Rows are points. Each table stands for the endless flat space through its points: a line for two points, a plane for three, and so on. The two share one point or none. Which?
(in the rows, 128 means zero)

First (2 x 3):
[[123 153 145]
 [130 151 142]]
Second (2 x 3):
[[139 139 138]
 [159 171 130]]
They share: [144 147 136]

First (3 x 4):
[[109 136  88 147]
 [ 89 176 109 159]
 [125 104  84 115]]
Second (2 x 4):
[[103 133 115 143]
 [109 157  97 137]]
They share: no point

First (2 x 6):
[[144 149 151 112  99 118]
 [165 128 136 103 105 118]]
Second (3 x 6):
[[146 127 129  98  97 114]
 [180 143 151 112  98 134]
 [156 137 145 109 110 113]]
They share: [158 135 141 106 103 118]

First (3 x 8):
[[ 85  93 128 109 129  81 133 168]
 [112 126 152 100 132  75 124 171]
 [ 94  90 128 142 162 123 100 129]]
Second (4 x 8):
[[102  86 164 128 130  76 128 152]
 [ 94 108 134  93 124  73 133 166]
 [ 96  88 172 125 144  90 112 166]
 [100  96 170 135 160 109  91 160]]
They share: no point

First (3 x 9):
[[165 119 116 119 132 106  80 115  81]
 [161 143  92 151 124 122  92 123  85]
 [151 145 120 131 128 126  94 109  93]]
Second (2 x 9):
[[126 179 101 131 126 139  86  88  75]
 [162 137 143 143 126 133 116 124 123]]
They share: [144 158 122 137 126 136 101 106  99]

First (2 x 11):
[[ 85 112 120  98  98 123 131  90 109 106 128]
 [109 130 129 113 122 120 155 114  91 106 107]]
Second (2 x 11):
[[107 139 130 107 119 114 123 104  92  78 108]
 [103 127 118 103 107 122 151 104  92 110 108]]
They share: no point

First (2 x 12):
[[161 112  95 117 148 149 129 110 116 140 142 112]
 [143 121 110 114 142 125 120  86 116 152 133 130]]
Second (4 x 12):
[[127 119  99 104 139 145 136  77 115 137 135 112]
 [154 103 106 128 163 129 137  88 131 158 124 119]
 [189 105 109 136 163 131 114 121 113 165 129 116]
 [130 108 101 116 154 134 147  72 135 146 128 120]]
They share: [155 115 100 116 146 141 126 102 116 144 139 118]

First (4 x 14):
[[141 144 110 125 117 154 111 160 123  84 112 142 103  94]
 [162 139 134 102 133 136 109 139 136  97  93 125 137 113]
 [114 167  90 106 113 184 133 143 152 109 113 137  81 105]
 [141 160 115  66 136 160 134 102 178 134  84 108 122 134]]
Second (4 x 14):
[[131 139 123 103 147 146  92 121 134  93  79 155 104 104]
 [161 147  84  87 111 155 137 172 184 103 105 110 126 130]
 [130 162 161 102 139 163 101  85  97 120  88 141 114  87]
 [166 168 111  80  99 173 147 149 159 128 112  95 140 117]]
They share: [144 150 116  98 127 154 120 134 147 106  98 126 116 113]

First (5 x 20):
[[ 91 157 184 166 121 165  99 141 118  88  95 101  78 123 146 155 143 125
  121 156]
 [100 149 145 190 113 140 149 167 144 106 131 124 111 109 122 152 118 111
  138 121]
 [121 143 149 146 102 132 121 133  97 111 132 119 103  96 116 131 163 118
  111 136]
 [ 93 135 159 174 116 150 113 157 107  97 110 123  89 110 132 151 151 108
  131 136]
 [122 145 137 144  99 116 131 139  90 120 141 124 117  97 112 124 156 117
  122 131]]
Second (5 x 20):
[[ 80 143 164 124 110 127 137 124  89  60 134 138 129 130 140 123 129  76
  119  84]
 [ 83 143 153 110 101 145 117 126  90  57 118 117 141 146 149 108 121  77
  120  83]
 [116 161 124 148  89 118 107 150  90 110 139 120 135 120 122 107 136 111
  123 120]
 [101 142 137 136 105 143 139 140 105 106 119 108 139 126 127 128 134 100
  135 114]
 [140 172 118 178 105 122 121 172  85 141 142 105 145 104 106 121 147 126
  136 129]]
They share: no point

First (5 x 24):
[[109 116 142 168  86 136 152 123 131 193 181 153 122 124 179 170 118 151
   94  92 119 108 135 131]
 [ 56 139  85 136 178 153 146 145 135 126 143 139 174 116 182 139 164 123
  148 139  85  92 140 176]
 [ 98 101 136 121 128  96 140 193 138 130 122 156 139  78 121 166 108 134
  149  89 152 150 132 138]
 [136 142 139 108 124 136 173 156 173 147 145 127 133  84 144 146 117 119
  141 100 139 113 152 139]
 [ 87  96 122 116 130  80 136 179 135 133 105 143 158  64 133 166 116 109
  170  96 133 144 161 151]]
Second (2 x 24):
[[ 92 120 120 134 126 136 153 158 143 144 155 153 140  99 153 155 126 134
  126 102 126 123 138 154]
 [102 126 130 136 134 124 149 154 141 152 141 139 144 105 159 157 128 134
  138 108 122 111 136 138]]
They share: [ 97 123 125 135 130 130 151 156 142 148 148 146 142 102 156 156 127 134
 132 105 124 117 137 146]

First (3 x 24):
[[127 149 108 143 164  95 154 131 118 144 113 100 162 131 100 134  96 103
  106 161 129 127 119  98]
 [128 172  90 154 165 104 143 116 119 136 121 111 145 144  96 134  95 121
  101 174 126 144 124 101]
 [125 157 101 150 167  97 149 125 117 143 113 106 157 138  98 132  94 109
  104 169 130 135 121 100]]
Second (4 x 24):
[[129 151  99 136 160  81 144 143 100 148 135  88 162 144 107 148 106 104
  109 151 124 126 139  91]
 [147 189 137 128 154 107 142 133 114 136 115 122 136 132  97 120  64 142
  125 137 108 146 121  95]
 [150 183 117 152 171 113 160 120 127 128 107 123 161 121 110 134  99 118
  106 161 112 145 106  87]
 [135 161 109 144 158 119 162 113 142 128 107 110 148 116  93 128  92 114
  101 165 124 130 101 103]]
They share: [132 156 104 140 159 100 153 128 121 138 121  99 155 130 100 138  99 109
 105 158 124 128 120  97]

First (6 x 24):
[[197 149 142  99 123 107  94 137 115  68 131 201 124 113 133 124 107 158
  127 106 134 140 172 164]
 [195 128 179 120 152 126 126  98 104 103 123 169  74 123 153 100 108 129
  109 150 181 152 163 153]
 [156 148 176 126 158 145 140 101 102 143 126 132 110 117 188 110 124 120
  104 159 161 117 142 122]
 [131 112 151 183 167 117 118 144  92 111 172 142 132 101 133  58 102 181
   79  92 112 128 108 137]
 [154 144 142 131 139 118 108 143 104  99 151 163 148 105 148 106 110 164
  106  99 112 119 137 140]
 [159 192 145  77 121 141 118 126 118 127 116 154 166 111 199 164 136 123
  133 140 124  90 162 119]]
Second (6 x 24):
[[158 152 170 142 151 118 112 154 138  90  92 170  96  94 106 109 111 172
  108 148 141 111 175 167]
 [137 124 142 143 170 156 115 135 118 108 132 149 104 117 147 125 125 165
   92 146 119  83 158 148]
 [132 141 131 149 171 121 124 125 109 101 127 148 118 109 143 125 110 145
   56 112 121  99 130 128]
 [167 134 161 118 146 115 119 152 120  85  92 167 111  94 104 110 111 148
  120 157 137 104 154 152]
 [161 154 163 141 132 101 117 118 119 110 140 156 123 112 160  99 110 157
   79 100 140 145 154 124]
 [183 121 139 124 112 129  81 142  93 129 147 155 112 146 166  99 140 184
  118 144 147 117 173 143]]
They share: no point

First (3 x 24):
[[155 113 110 130 169 143 158  81 167 118  90 112 150 157 175 148 115 159
  126 117 126 139 142 125]
 [172 126 126 120 170 134 149  81 156 128  98 117 137 170 167 152 119 140
  136 122 127 135 135 119]
 [165 125 122 122 163 141 144  87 151 120 102 122 140 163 165 146 117 143
  132 121 130 127 130 119]]
Second (2 x 24):
[[164 131 125 123 143 152 122 109 128 111 124 137 146 159 161 129 122 139
  128 115 143 112 119 121]
 [148 127 115 121 149 156 132  95 138  99 108 137 136 145 151 137 106 143
  126 127 133  98 109 111]]
They share: [156 129 120 122 146 154 127 102 133 105 116 137 141 152 156 133 114 141
 127 121 138 105 114 116]

First (3 x 24):
[[133 101 154 137 145 111 108 126 126 150 152 147 107 149 115 145 134 146
  107 143 139 130 148 143]
 [138 109 143 115 133 122 103 121 130 159 139 129 114 157 109 171 135 133
  101 146 160 144 130 161]
 [134  93 159  87 109 154  83 101 134 135 123 117 118 165 133 179 139 129
  101 122 148 128 142 161]]
Second (5 x 24):
[[120  86 167 127 127 119  63 123 121 175 117 118 152 139 128 159 132 147
   82 166 139 131 147 194]
 [103  68 198 153 108  97  90 147 135 138 155 140 109 161 125 165 129 143
  121 170 107 100 149 166]
 [130  97 158 120 133 127 109 114 124 137 146 143 102 164 126 159 130 150
  104 133 141 129 156 139]
 [128  84 169 141 119 115  81 113 123 165 119 140 124 141 148 175 122 161
   88 152 149 123 153 166]
 [174 135 104  70 159 169 105  80 128 147 126 127 114 144 114 143 152 124
   92  85 181 161 136 129]]
They share: [133  97 157 118 131 128  98 116 129 143 141 136 111 155 123 157 136 140
 105 134 141 128 147 149]

First (7 x 24):
[[118 146 102 117 141 122 128 124  95  92  94 113 105 136  86 107 113 168
   87 163 144 100 126 156]
 [123 151 115  92 158 123 151 129  83 102  95 143 129 121  98 128 102 175
   91 194 163 106 130 138]
 [108 179 114  98 212 121 184 146  92 121  77 158 158 155 121  80 108 119
  117 146 128  98 126  56]
 [128 177 128  89 187 106 136 130  64  87  77 118 148 157 147 113 110 117
  141 146 158  95 134 105]
 [128 173 101 144 158 131 122 112  97  92  56  89  97 170  81  58 103 139
   91 126 116  81 122 133]
 [111 139  96 130 124 107 108 118 100  76 100  86  90 147  91 104 131 165
  101 135 133 111 115 176]
 [115 160 110  95 182 125 139 150  83 103  97 133 140 145 121 105 111 117
  106 153 154  73 152 103]]
Second (7 x 24):
[[110 146 102 116 146 121 143 134  77  85 124 112 144 160 102  91 113 136
  115 141 139  99 140 118]
 [ 78 150  78 128 112 111 126  80 110 101 145 138 129 135 110 128 117 139
   99 112 112  97 124 157]
 [137 144 127  90 205 115 163 187  67 100  82 117 144 170  96  82 124 155
  110 181 169 104 128  87]
 [ 82 129  97 115 175  95 148 127 112 155 132 157 139 130  96 132 119 145
   85 141 139 104 108 142]
 [117 122 125 121 194 114 155 177  63 129 115 141 144 191  90  87 124 152
  100 165 153  73 108 113]
 [111 145 119 111 210  87 154 162  96 145  95 147 161 151  94 111 134 159
   63 150 162  81  84 112]
 [131 168 110  64 189 109 159 149 103  91  47 146  98 143 112 126 148 192
   95 180 146 118 106 104]]
They share: no point
